Every row gives one point. Two turns around zero, p and q, are shown by what they do to some points. Where does a point land after both, in the order given? Backwards means that the second turn is done in reverse. Each puzzle has new turns, and all numbers are rounded.

Turn p:
[-21  32] -> [-14  36]
[-12   3] -> [-11   5]
[52  1] -> [51 -9]
[ -1 -26] -> [ -6 -25]
[-18 -10] -> [-20  -6]
Turn q:
[12  9] -> [-15   2]
[-43   3] -> [ 29 -32]
[ 31 -12] -> [-14  30]
Where do these land?
p, then q: [-7 34] -> [-24 -25]
p, then q backwards: [ 30 -14] -> [-33  -4]
p, then q: [-23 -20] -> [30 -7]

Turn p:
[-20   8   4] -> [  2 -14 -17]
[ 35  10 -57] -> [ 10 -16  65]
[ -8 -11  42] -> [ -5  25 -36]
[-5 17 10] -> [ 16  -3 -12]
[ -2 -25   0] -> [-24   7   1]
Turn q:
[-19  12   0] -> [-15  -9 -15]
[  9 -21  42] -> [ 42 -24   1]
[  1 -37  22] -> [ 42   0 -11]
[ -1  16 -32] -> [-30  19   5]
[ 11  30 -33] -> [-39  14  21]
Where do these land?
q, then p: [-16 -17 -13] -> [ 14 -17  15]
q, then p: [ 26 -12  -8] -> [23 17 -9]
q, then p: [ -7  42 -11] -> [-24 -20 -31]
q, then p backwards: [12 30 37] -> [-19  13 -44]
q, then p backwards: [-14 -43  -4] -> [ 8 21 40]

Turn p:
[-47  17  -4  -8] -> [-17  32  -6 -35]
[-12  -8   1  -8] -> [-4  9 12 -6]
[ 13  -9  24 -13] -> [-17 -19  16   9]
[ 34 -10  38   7] -> [ -7 -49  11  13]
[ -8  15 -38 -22] -> [ -3  42 -14  15]
[ 24 -32  -4 -15] -> [ 8 -5 29 30]
[ -3  27 -16  58] -> [ 38 -10 -47 -25]
Turn q:
[ 36  22  -1 -37] -> [ -2 -26   4  50]
[-20   8  -7  20] -> [-11  19  12 -18]
[28  5 43  2] -> [ 15  18 -32  33]
[-38 -17 -18  20] -> [ -8   6  10 -48]
[-27  -7 -26 -31] -> [-25 -36   9 -19]
[ 21 -11   9  25] -> [30 18 -4  2]
Where do these land?
p, then q: [  7   4 -25 -31] -> [-12  34  18   0]
p, then q: [  6 -44  34  -5] -> [ 12   8 -54  -5]
q, then p: [-26 -21  18 -27] -> [13 40 19  6]
q, then p: [21 27 -2 40] -> [-18 -31 -38  -8]
p, then q backwards: [  7  15 -33  33] -> [ 21 -31  31  11]
q, then p: [-15  19   8 -10] -> [  2  14  -2 -23]

Turn p:
[ 14 -13  -1  -1   7 -76] -> [-55 -22 -20   1   3  48]
[-26   5  50  16  20 -20] -> [ 22 -45 -23  -4  29  18]
[ -5  -3 -22   9  11  19] -> [ 4 19 18 11 14 -9]
[ -5  10 -28 -28 -14  15] -> [  7  33  -1  17 -26  -6]
[ 14  40  -3 -14  -1  33] -> [ 20  -6  17  22 -31 -30]
[  4  -1   0  26 -39  19] -> [ -6   9 -12 -21   3 -43]
[  3 -38   4  -7  16  10] -> [  9  12  21 -25  10  22]
Turn q:
[  2 -16  26   1  -6 -18] -> [ 16  17  10 -10   1  23]
[ 53  31 -31  33 -12 -10] -> [  0 -14 -22 -59  -6 -44]
[-43 -25   6   3 -17   7] -> [ 2 15 40 31 -6  3]
[-11 -17   6  -8  -5  -5] -> [ 7  4 12 10 -8 14]
[  6  -3  21 -30   5 -17] -> [ 10 -10  -6  -2   7  38]
[ -1 -12  26  -8  28  27] -> [-21  25 -20  21   4  22]
[-38  15  15   0  21   8] -> [-3  8  2 34 34 -1]
[ 36  40 -59  16 -44  16] -> [-29 -46   6 -47 -18 -58]
[ -3 -13 -10  -7  31  -6] -> [ 15   1 -24  21  -8   2]
Where do these land?
p, then q backwards: [  9 -38  -6  -8  15  32] -> [ -3 -11  28  23 -32 -20]
q, then p: [-14  48  17  -9  -6  32] -> [29  0  2 16 42 32]
p, then q: [ 25   7 -40 -16 -42 -19] -> [  6 -25  51   8  26 -25]
p, then q: [ -5 -32  -4   4 -20 -37] -> [-17 -27   0  41   3 -12]
p, then q backwards: [-19  -4  -4  -9  29 -17] -> [-16  -3  24 -25  11  -7]
p, then q: [ -8 -22  37  27  17  37] -> [  9   0 -45  -7 -10  45]
p, then q backwards: [ -9  45 -23  10  -2 -15] -> [-27   0 -24  -7  29  28]
q, then p: [ 21  -4  24   2  10 -12] -> [ 10  10  17  17 -21  -7]

Turn p:
[-25  -5 -40  23   5  -6  27 -43] -> [ 22 -31  17  25  20 -42  12  27]
[ -1  36  22 -32  42 -11 -26  -6] -> [ 29  27 -35  21   1  27 -38  -4]
[ -7 -11  16 -30  17 -20 -20  21] -> [ 15  38   0   3 -22  10 -10 -21]
[-20 -12  24  34  -8  18  -4  15] -> [ -7 -11  17 -42 -14  -6 -18  12]
[ 34  14  20 -27  -7 -41  -6 -21] -> [-25  34 -20  44  -8  19   2  13]
[-34 -13   0   8 -40  41  10   7] -> [-16  -6  10 -50  22 -37   3  -5]
[ 15  31   5 -17  16 -28   0  28] -> [  2   3 -35  21 -29  17  -6 -21]
[ 45 -20 -22  12   5  15  37 -10] -> [ -1 -26   7   4  10  21  56  17]
[ -7 -20 -24  30 -30  33 -17   9] -> [-20 -28  40 -28  20  -9  -1 -16]
Turn q:
[ -1 -26  18   3  11 -21  39   4] -> [  5  25 -22   6  22  -1  32 -20]
[ 46 -28  21 -42  -8 -12 -24 -33] -> [-37  39   9 -16 -14 -35  21  44]
[-29  -7   5 -11 -10  29  28 -28] -> [ 21  -8   7  39  20 -32   3   3]
[-12 -12 -23   5 -28  24 -25  20] -> [-11   0  18  11  12  15 -47   7]
[ -3  34 -45   5  36 -36  -8  26] -> [ 14 -16  17 -50 -23  22  -5 -47]
[42 39 24  8 20 -2  2 41] -> [  1 -13  -4 -17 -25  58  36  15]
[-20  -5 -41  22 -20  18 -12 -30] -> [-17 -22  10  22  -3 -27 -43 -21]
[  9  -6  17  -4  15  13 -27 -13] -> [-15 -14  -4 -16   6 -11   3  29]
[-31   9  23  15 -15 -13  28  14] -> [ 37   9 -31  21   5  13  -1 -11]
Where do these land?
q, then p: [  6 -27  22 -18 -32 -33  -3   5] -> [ -7 -27 -38  17   3  -3 -24 -25]
q, then p backwards: [ -2  13  33 -17   7   5  -8  27] -> [ 12 -10  19   4  31  19  15 -16]
q, then p: [ -6  26  34   7 -30   4  18  49] -> [-16 -46  -1 -30  27  35  12 -12]
q, then p: [ 33 -30 -39 -22 -19 -19  19  -3] -> [ -8   3 -38   2   3 -26 -41  34]
q, then p: [-17  24   5  34  35 -23   4 -24] -> [  0  12  28  32  18 -16  43  -1]
q, then p: [ 34  22  23  28 -11  23 -15 -30] -> [-12 -15  33 -25 -20 -41  13 -22]
p, then q: [-36  28 -17  26  18 -10 -25  -4] -> [-44  10 -20 -31  -2  -4 -21  17]
q, then p: [ -7  17   2 -36  13  -3  11  -2] -> [-17  11 -21   3 -15  18  20  10]
q, then p: [ 24 -30 -25  35   5  23 -12   1] -> [ 36   9  22 -19   6 -30 -28   9]
p, then q backwards: [-28 -43 -38 -36  15  33  12 -20] -> [-35 -18   3 -52  36  -3  41   2]
